Each row of a before or after table is a point. One or more steps were done to the points. Then noise was added and the rows were shuffled. The steps act on columns, c1 being the first. What was done? A step turns or swaps two columns, mirrors them in a line or flattens them onto one, adds a multiple of one to another, or multiplies or shifts one. Angles are multiples of 10 degrees, from the lower column toward the higher: turns from -170 to 170, lines from 10 to 170 but not 90. Use the fewest steps. Two steps may share a column if one is a turn and the other turns, adds or multiplies; they go together, in the order done. Otherwise the lowest column goes first.
In the rows, zero is written as 128.

Before (10 x 2):
[[121 116]
 [118 114]
 [119 115]
 [133  97]
 [149 147]
 [168 157]
 [117 108]
 [176  96]
 [161 160]
 [114 111]]
After:
[[197  95]
 [111 140]
 [107 144]
 [170 109]
 [101 142]
 [205 100]
 [226 160]
 [106 147]
 [138 160]
 [118 141]]
Steps: multiply c1 by 2; multiply c2 by -1

Before:
[[106 167 141  71]
 [114 165 128 163]
 [165  90 140 127]
 [145  75 164 125]
 [122 108 101 116]
 [ 90  84 135 133]
 [ 84  97 127 118]
 [109 149 111 122]
 [162 110 141 178]]
After (9 x 4):
[[184 126 136 133]
 [110  62 142  71]
 [118 188 143 178]
 [158 204 165 123]
 [181 107 127 119]
 [131 212 140 127]
 [123  80 109 124]
 [146 141 100 117]
 [112  76 128 163]]
Steps: turn c1 and c2 by 130 degrees; multiply c2 by 1.6

Before:
[[ 98 176 118 119 134 119 118 108]
 [ 82 126 146 178 110 121 120 122]
 [103 157 134 168 120 113 139 105]
 [165 138 126 122 126 140 153 104]
 [151 183 121  87 133  91 140 107]
 [127 142 122 144 169 108 145 132]
 [ 95 112 153 102 154 110 140 123]
 [125 105 116 153 116 118 126 105]
 [124 137 104 162 116 117 143 149]
 [147 118 164 135 151 128 121 118]]
After, 10 rows:
[[125 194 117  85 130 117 131 106]
 [127 148 122  83  98 108  91 132]
 [124 187 104  45 132 118 113 149]
 [151   6 120 186 125  91 113 106]
 [103 183 134  18 143 112 125 105]
 [ 82 226 146  13 149 120 151 123]
 [165 110 127 135 141 139 107 106]
 [ 98  74 118 117 111 120 130 108]
 [ 96  90 154 199 127 109 112 122]
 [147 148 164 118 128 127 135 118]]
Steps: multiply c4 by 3; turn c2 and c4 by -140 degrees; add -0.7 times c3 to c5; turn c5 and c7 by -150 degrees

Before (14 x 11):
[[198 136 107 128 126 137 126 112 161 122 114]
 [114 121 148 135 135 119 155 118 161 145 149]
 [ 83 131 133 130  83 112 108 116  72  66 123]
 [ 91 126 136 118 130 213 147 108 112 102 123]
 [ 79 162 106 138 125 120 144 111 116 153 129]
 [ 78 155 149 126  85 121 148 249 124 136 133]
 [134 172 141 139 158 127 155 141 133 138 140]
 [ 84 135 132 106 135 109 149 148 100 137 104]
 [ 88 125  91 148 157 111 140 143 129 135 136]
 [ 97 143  99 112 109 120 151 146 154  94 168]
 [ 93 163 141 122 151 160 106 165 128 135 132]
 [141 152 124 126 152 124  90 101 159 146 120]
 [ 81 173 121 116 135 116 138 119 164 100 136]
 [ 91 123  97 180 140 116 147 134 161 110 114]]
After (14 x 11):
[[ 84 185 131 143 109 108 112 100 146 111 104]
 [ 90 173  97  76 144 116 104 133  95 138 114]
 [ 78 204 149 153 165 121 112  13  90 114 133]
 [ 97 194  99 152 136 121  95 118  97 151 168]
 [135 222 141 104 108 127 106 116 118 108 141]
 [ 84 180 133 149 168 112 126 121 185 193 124]
 [198 186 107 129 130 138 128 155 103 135 113]
 [142 202 124 118 107 125 170 164 108 124 120]
 [ 79 212 105 121 136 120 122 139 145  98 130]
 [ 92 213 141 122 105 160 151  94 116 129 132]
 [ 90 177 136 135 121 213 101 141 150 146 123]
 [113 171 149 119 125 118 108 149 101 103 148]
 [ 88 175  92  95 114 112 118 114 121 117 136]
 [ 81 223 121 134 117 117 110 148  98 151 136]]
Steps: shift c2 by 50; turn c4 and c5 by 150 degrees; turn c7 and c10 by -160 degrees; turn c8 and c9 by -160 degrees

Before, 11 rows:
[[156  80 139 124 190 119  80 129 129 138  92 105]
 [135 110 172 122 139 128 146  69 158  41 109 124]
 [115  87 151 141 112  99  96  85 171 148 123 108]
 [128 138  85 126 109 111  70 130 160 149  97 101]
 [114  90 146 126 129 116 120 123 167 149  65 123]
 [133  79 101 132 131 115 142  55 171 134 136 112]
 [106 241 127 174 116  99 129  84 168 136  75  90]
 [150 128 100 153 117  98  85 123  89 148  75 124]
 [110 100 139 144 152 203  78  95 114 140  82 123]
 [133  81 132 176 120 108 179 122 123 111 138  87]
 [141 150 167 124 121 110 199 103  80  90 140 106]]
After:
[[134  81 133 175 140 109 179 120 103 112 138 104]
 [114  91 148 125 111 116 120 156 160 150  64 111]
 [128 139  84 127 128 110  71 122 141 149  95  99]
 [111  99 138 144 123 203  78 185 114 141  82 130]
 [149 129 100 155 123  98  86 142  91 150  76 138]
 [136 111 170 122 159 127 146 182 151  43 108 114]
 [140 151 168 124 156 110 199 135  74  91 138 132]
 [113  87 151 141 170 100  96 146 154 147 123 102]
 [158  80 141 125  76 118  82 188 117 138  92 113]
 [107 241 128 172 153  98 129 168 143 135  75  91]
 [133  80 101 132 185 112 141 175 156 133 137 105]]
Steps: add -0.5 times c11 to c5; turn c5 and c8 by 130 degrees; turn c9 and c12 by -30 degrees; multiply c12 by 0.7

Before:
[[144  55 183 122 143 119 134 106 188  42 121  48 113 131 146 101 143 131]
 [120 124 123 155 115 121  93 109 120  97 193 128 121 148 140 129  60 160]
 [ 90 167 145 110 155 112 103 149 126 140 116 136 142 187 186  95  70 118]
 [ 80  67 104  94 176 101 137 137 123 131 154 115 126 106 151 115  59 160]
 [109 147 153 101  77 146 165 157 158 114 147 179 126  77 118 122 194  86]
 [ 70 161 124  81 125 156  97 121 111 197 126 142  97  92  94 133  86 148]
 [113 184  98 110 110  80 150 105 140 125 118 180 174 115  98 129  79  87]
 [115 154 187  93 131  98 114 204 121 159 145 172  85 123 131 138  99 139]
 [176 158  94  94 154 173 143 112  90 137 122  64 134 129  96 126 169 118]
 [223 101  96 132  87 108 122 167 146 128 107 164  65 158  95 153 127 136]
 [109 150 128 107 106 115 119 168 159 115  92  92 137 129 100 160 144 147]]
After (11 x 18):
[[ 90 165 144 111 154 111 101 150 128 155 117 130 139 189 185 143  70 158]
 [109 148 155 104  79 132 164 157 147 122 143 181 129  77 122 120 192 146]
 [121 124 122 155 113 118  89 109 126 102 194 125 118 146 138 139  60 123]
 [222 100  94 128  90 103 122 167 139 138 106 155  63 156  97 112 129 107]
 [144  55 178 124 142 146 131 108 171  49 122  49 113 127 149 145 143 152]
 [ 82  63 105  94 174 107 134 138 126 139 155 106 122 107 154 149  62 129]
 [108 156 131 106 105 125 118 167 152 128  96  91 136 129 105 113 143  99]
 [175 160  91  96 150 194 145 112 101 149 120  83 135 130  95 126 171 129]
 [114 158 184  92 132  85 114 203 121 170 145 163  84 119 134 124 102 113]
 [ 71 161 126  81 127 148  99 125 119 205 127 151  99  91  95 136  90 115]
 [114 185  95 103 111  64 154 109 140 136 120 158 176 109  97 115  78 135]]
Steps: turn c6 and c12 by 20 degrees; multiply c9 by 0.7; shift c10 by 10; multiply c18 by 0.4; turn c16 and c18 by -130 degrees

Before, 10 rows:
[[134 117 131 106 119 127 113 148 149 138 122 117 152 135 139 149 136 137
  150 110 123 101 127 122]
 [130  94 139 155 108  82 149 142 146 108  72 131 117 127 132 148 138 130
   96 122 117 145 118 124]
 [126 121 127 122 118 118 103 139 137 120 113 129 121 106 136 148 121 114
  149 123  79 109 118 129]
 [129 126 124 109 121 129 102 134 140 126  96 113 110 130 133 111 141 102
  112 103 117 129 121 137]
 [127 127 153 125 136 139 109  72 100 145 128 111 121 122 139 153 132 119
  145 124 120 144 131 122]
 [144 117 133 129 112 116 170 132 128 109 117 115 160 135 141 153 129 131
  140 131 114 145 186 167]
 [138 120 113 121 141 133 106 127 147 130 125 109 130 110  80 150  59 114
  131 111 121 134 138 125]
 [127 122  55 144 128 141 115 135 143 115 127 120 108 134 133 140 135 133
  151 113 117 133 119 129]
 [142 118 144 151 120 131 103 102 143 116 122 161 110  98 123  91 139 112
  140 136 123 136 152 137]
 [129 119 135 173 110 123 134 122  53 119 124 141 149 120 131 105 145 133
  146 116  96 154 144 124]]
After, 10 rows:
[[125 136  55 144 129 143 138 134 137 116 127 120 107 135 141 140 133 135
  147 149 117 131 118 132]
 [127 133 153 124 133 141 145  75 117 145 127 111 120 122 157 150 131 121
  136 143 122 143 136 121]
 [147 132 134 128  84 113  79 134 126 111 117 117 157 131 163 154 129 135
  128 136 114 149 157 167]
 [140 143 146 147 109 136 151  98 135 119 123 163 111  99 116  91 139 113
  121 142 123 137 142 138]
 [124 139 128 120 127 117 152 139 136 120 115 131 120 109 148 146 121 116
  136 148  78 109 118 130]
 [130 142 137 175 104 121 121 125  97 125 124 141 151 117 134 109 142 134
  145 144  94 153 131 125]
 [135 138 116 123 136 133 146 130 137 130 124 108 132 108   9 151  57 114
  143 127 121 139 140 123]
 [129 135 125 108 128 130 155 138 132 129  97 114 106 131 140 113 138 102
  148 107 117 129 116 135]
 [132 160 139 154 115  81 102 141 133 107  74 132 116 126 144 150 140 131
  128  95 118 144 117 122]
 [135 141 135 103 123 124 141 148 135 139 123 116 152 133 154 150 134 135
  152 150 120 102 123 126]]
Steps: turn c2 and c7 by 170 degrees; turn c5 and c23 by 30 degrees; multiply c23 by 0.7; multiply c9 by 0.4; multiply c15 by 2.5; turn c19 and c20 by 80 degrees

Before (10 x 48):
[[170 108 131  98 136 105 109 127 101  88 102 197  72 169 111 146 175 144
  150 149  75 132 147 152 151 127 137 118  77 103 141 118 136 164 165 143
  125 112  84 120 169 123 103 132  81 129 145 122]
 [191 114 129  90  81  97 121  63 120  87 181 116  98 166 101  75 148 129
  136 109 155 148 141  78 159 169 173 175 100 117 179 155 138  80 122 143
  109 151 152 127 159 125  97 146  75 142 206 129]
 [135 146 155  88 162 144 179 116  89 153 142 100 101 169  53 100 159 159
  143 119 139 119 136 158 112 169 169 109 182 169 117  96 149 174  74 167
  128  78  86 142  83 125 137 143 131 101 186 163]
 [155  80 140 170 100 155 140  97 133 147  89 172 115 132 149 161 146 115
  114 156 108  45 141 103 102 170 149 148 106  75 112 157  86 151 176  76
   90  99  65 180 134 132 158 131 148  92 111 104]
 [163  90 135 184 115 117 108  67 156 108 107 127 158 135 148  76  96 135
  178 158 141  55 134  96 151 166 103 117 132 152 152  76 164 104 139  90
   95 111  79 180 126  86 154 160 163 160 103 154]
 [130  84 119 122 134 127 134  94 136 116 165 119 113 175  75  70 115 126
   95  88 129 131 146  84  97  97 113 168 115 107 173 178  92 164  93 116
  159 126 137 187 126 150 123 138 157 171  98 150]
 [172 143 189 106 101 126 115 142 181 133  88 109  55 126 110 117 197 114
  116 179 160 132  74 114  86 106 123 179 146  78 100 149 166 182  90 139
  149  85 152 126 129  89 126 161  70  88 140  71]
 [121  91 160 175 115 183 164 136  79 118 176 169 117 142 108 168  98 180
  136  76 147  86 165 133 116 173 165 187 128 102 178  83 157 115 146 145
  145 124 154 171 115 119 179 156 125  75 146 144]
 [151 116 143 146 115 105 111 102 149 121  90 145 127 108 137 170 128 146
  176 141 109 150  76 158  82 129 172  84 171  90 146 160 133 112  83 129
  126  87 106 127 120 105 173  61 108 154 159 175]
 [121  96 118  95 178 151 169 106 135  78  87 193 158 150  97 143  91 125
   81 113  82  98 167  92 158 135  70  84 131 176 175  81 160 137 103  99
  137 125 129 141 134  56  99  53 132 139 123 157]]
After (10 x 48):
[[187 114 133  88 175  96 120  84 120 131 182 116  99 170 100  78 133 114
  135 111 157 149 142  76 159 170 170 176 101 119 180 155 138  79 121 140
  139 148 152 124 156 124  97 145  75 142 202 130]
 [139 156 158  89 111 142 180 116  90 137 141 100 101 169  53  99 167 134
  142 115 139 122 138 157 110 171 167 111 182 171 115  95 145 173  72 168
  153  75  85 140  81 123 136  94 132 103 188 161]
 [121 127 118  97  41 152 173 112 134 108  87 193 154 153  96 143  80  98
   83 109  84  98 167  94 161 134  72  84 130 172 173  79 162 140 106  97
  114 126 128 141 134  57  97 154 132 139 125 160]
 [156  79 140 169 150 150 139 108 134 136  87 169 117 134 151 160 147  89
  115 154 108  45 142 101 101 169 150 150 108  74 112 160  84 152 179  77
  127 103  65 182 134 132 155 144 147  89 110 103]
 [120 162 160 176 154 183 167 131  79 119 176 170 115 139 108 172 101  75
  137  75 141  88 166 133 116 173 167 189 128 104 176  84 156 114 146 147
  147 126 154 167 116 120 180 114 124  75 145 144]
 [172 132 193 105 168 126 118 136 180 150  90 110  57 126 114 119 188 145
  119 176 161 132  69 110  88 107 122 178 143  77  98 148 165 181  92 138
  111  86 150 124 129  89 126 117  70  91 138  70]
 [148 137 137 147  95 107 113 106 147 128  89 145 129 108 139 166 128 109
  176 141 110 152  72 158  80 129 174  85 175  92 146 162 133 108  85 128
  136  87 112 126 122 104 176 186 107 159 159 174]
 [165  99 133 182 161 120 108  86 154 120 103 129 158 135 147  78  94  86
  176 159 142  52 136  95 149 163 101 118 133 148 152  75 165 102 136  88
  146 113  82 178 127  89 153 115 163 160 104 155]
 [172 134 132 100 123 109 111 128 101 139 102 199  72 172 109 148 157 106
  151 146  75 132 151 149 148 125 139 119  76 100 137 117 136 162 164 141
  138 119  83 119 171 125 106 121  80 129 148 121]
 [133 136 119 124 131 129 132 106 136 124 164 119 112 178  77  72 114  86
   96  90 131 133 146  90  95  97 113 171 110 108 174 179  93 165  97 113
   96 125 137 187 128 151 118 118 157 174  97 149]]
Steps: turn c2 and c18 by 110 degrees; turn c2 and c37 by -130 degrees; turn c5 and c44 by -140 degrees; multiply c8 by 0.7; flatten c10 and c17 onto the line at 70 degrees

Before, 8 rows:
[[170 118 140 129 144 149 185 101 155 141 123 125 103 176 135 140  70 155
   91 150  67 171 103 121  85 145 161 160 132  91 103 112 124 167 141 148
  137 121  90 135 106 156 114 121 155 128 149  75  87 121 174 122 149 203
  121 151 139 132 140 145 137  98 128 146]
 [170 128 168  65 229 100 150 140 149 162 145 116 142 102  63 129  93 153
  151 161 119  78 137 143 126 188 168 131 192 124  66 182  61 114  93  48
  183 143 134 111 126 132 165 169 144  70 142 148 109  78 175 113 176 142
  141 114 130 102 146  79 122 140 167 163]
 [164 141 176  96 136 111  97 143 112 109 134 147 123  58 154 122 174 177
  165 107 109 106  84 137  89 102 101 157 130 144  61 150 116 128 134 150
   88 163  93 114 196 140 152 120 137 175  95 123 146 112 126 128 134 123
  110 140 152 130 164  98 101 133 147 131]
 [141  48 115 225 131  71 127  65 105 131  92 121 127  89 134 172 105  67
  133 115  94 104 152 130 183 227 114 158 105 113 119  86 153 103 158 115
  168 205  84 127 167 151 116  46  94 140 132 107  86 125 125 115 170 124
  141 116  90 156 146 157 110 179 134 122]
 [185 171 114 136 119 118 189  98  78 139  84 200 143 113  87 140 119 118
  117 168 131 148 133  97 129 125 134 161 156 123 155 152 136 146 136 146
  107 161 135  70 131 124 128  82 106 138 144 126 190  91 112 128 196 141
  133  96 177 171  78 123 141 107 166 129]
 [139 200 113 156 188 155 109 186 146 136 151 107  99  71  93 120 152  66
  138 125 134  76 166 115 114  91  93 147 141 124 160 112 161 132 161 137
  130 119 169 135 156 151 164 146 127 196 144  98 136 130 148 187 200  96
   88 127  98 102  54 122 145 102 139 135]
 [202 120 123 149 126 126 112 203 177  80 121  84  99 130 144 152 117 158
  110  90 129 119 128 104 134 150 163  99 157 122 210 134 116 116 146 182
  146 125 149 100 123 139 130 130 136 126  86 168 149 136 205 110  88 112
  121 147 132 112 188 177  96  99 140 134]
 [121 139 152 170 158 135  74  88 110 152 176 102 124 145 112 124 138 119
  135 173  87  91 104 170 108 140 131  97 149 185 113 101 186 166 111 107
  146 136 166 133  87 167 101 110 125  69 149 105 166 174 119  82 178 111
   76 109 159 125 133 146 155 138 101 161]]
After:
[[140  52 111 231 132  67 144  60 103 132  93 115 129  86 141 168 108  64
  138 110  94 102 153 133 183 228 114 166 107 108 118  86 153 106 163 118
  161 203  79 130 162 178 116  47 167 140 134 103 127 128 127 155 166 122
  150 116  91 104 148 128  89 184 126 124]
 [169 129 115  67 226 107 103 125 149 165 144 117 141 105  60 133  95 151
  149 163 116  78 134 148 131 185 160 133 193 127  61 179  56 116  89  49
  184 145 138 114 128 142 163 171  85  70 136 153 134  82 180 116 176 139
  124 119 130 176 143 160 117 135 164 164]
 [172 116 116 132 139 148  82 111 153 142 126 127 103 179 108 139  64 155
   89 150  66 170 106 119  83 144 160 157 132  91 107 111 122 167 141 147
  135 126  88 138 109 171 117 124 121 128 142  73 126 116 172 119 147  52
  177 150 144 135 141  93 116 101 127 140]
 [121 134 110 169 155 131 209 131 109 148 177 101 126 147 115 124 139 112
  139 170  89  91 107 169 110 139 133  99 151 185 114 108 186 171 110 109
  148 134 166 138  82 117 104 109 140  72 144 109  78 168 115  88 180 145
  158 108 161 149 135 118 138 138 104 159]
 [133 200 154 155 189 160 149 194 147 136 155 106  96  78 106 120 154  65
  142 129 127  75 164 115 114  89  97 149 137 120 160 115 166 129 158 132
  130 122 168 137 162 136 163 145 122 199 138  97 106 132 147 185 199 169
  114 129 102 135  52 133 189  98 138 139]
 [164 143  98  99 137 113 155 148 113 113 133 146 127  59 157 119 171 173
  165 106 103 105  87 136  91  99  99 160 131 141  63 152 112 131 136 153
   86 160  89 112 195 118 150 117 104 176  94 125 104 111 128 139 133 124
  115 138 144 167 169 143  59 130 144 130]
 [206 117 145 147 120 132 116 184 182  85 123  80  99 140 145 152 118 157
  111  83 129 121 127 101 134 147 162  96 158 115 212 135 112 118 152 182
  147 120 152 100 120 118 130 126 159 126  85 167 108 134 209 110  84 141
   90 145 137 134 187  86 116 100 139 134]
 [184 168  98 138 123 122  85 102  78 140  86 205 146 116  83 145 121 117
  121 173 133 146 129  99 131 128 134 159 152 122 158 151 139 143 130 146
  105 161 139  67 130  72 123  80 140 141 142 123  96  91 113 144 194 133
  175  91 181  89  73 141 108 105 165 132]]
Steps: turn c3 and c58 by 130 degrees; add 1.5 times c3 to c61; turn c8 and c55 by 40 degrees; turn c7 and c55 by 150 degrees; mirror c15 and c54 in the line at 170 degrees; add 0.5 times c38 to c52; mirror c42 and c49 in the line at 150 degrees; turn c45 and c60 by -140 degrees
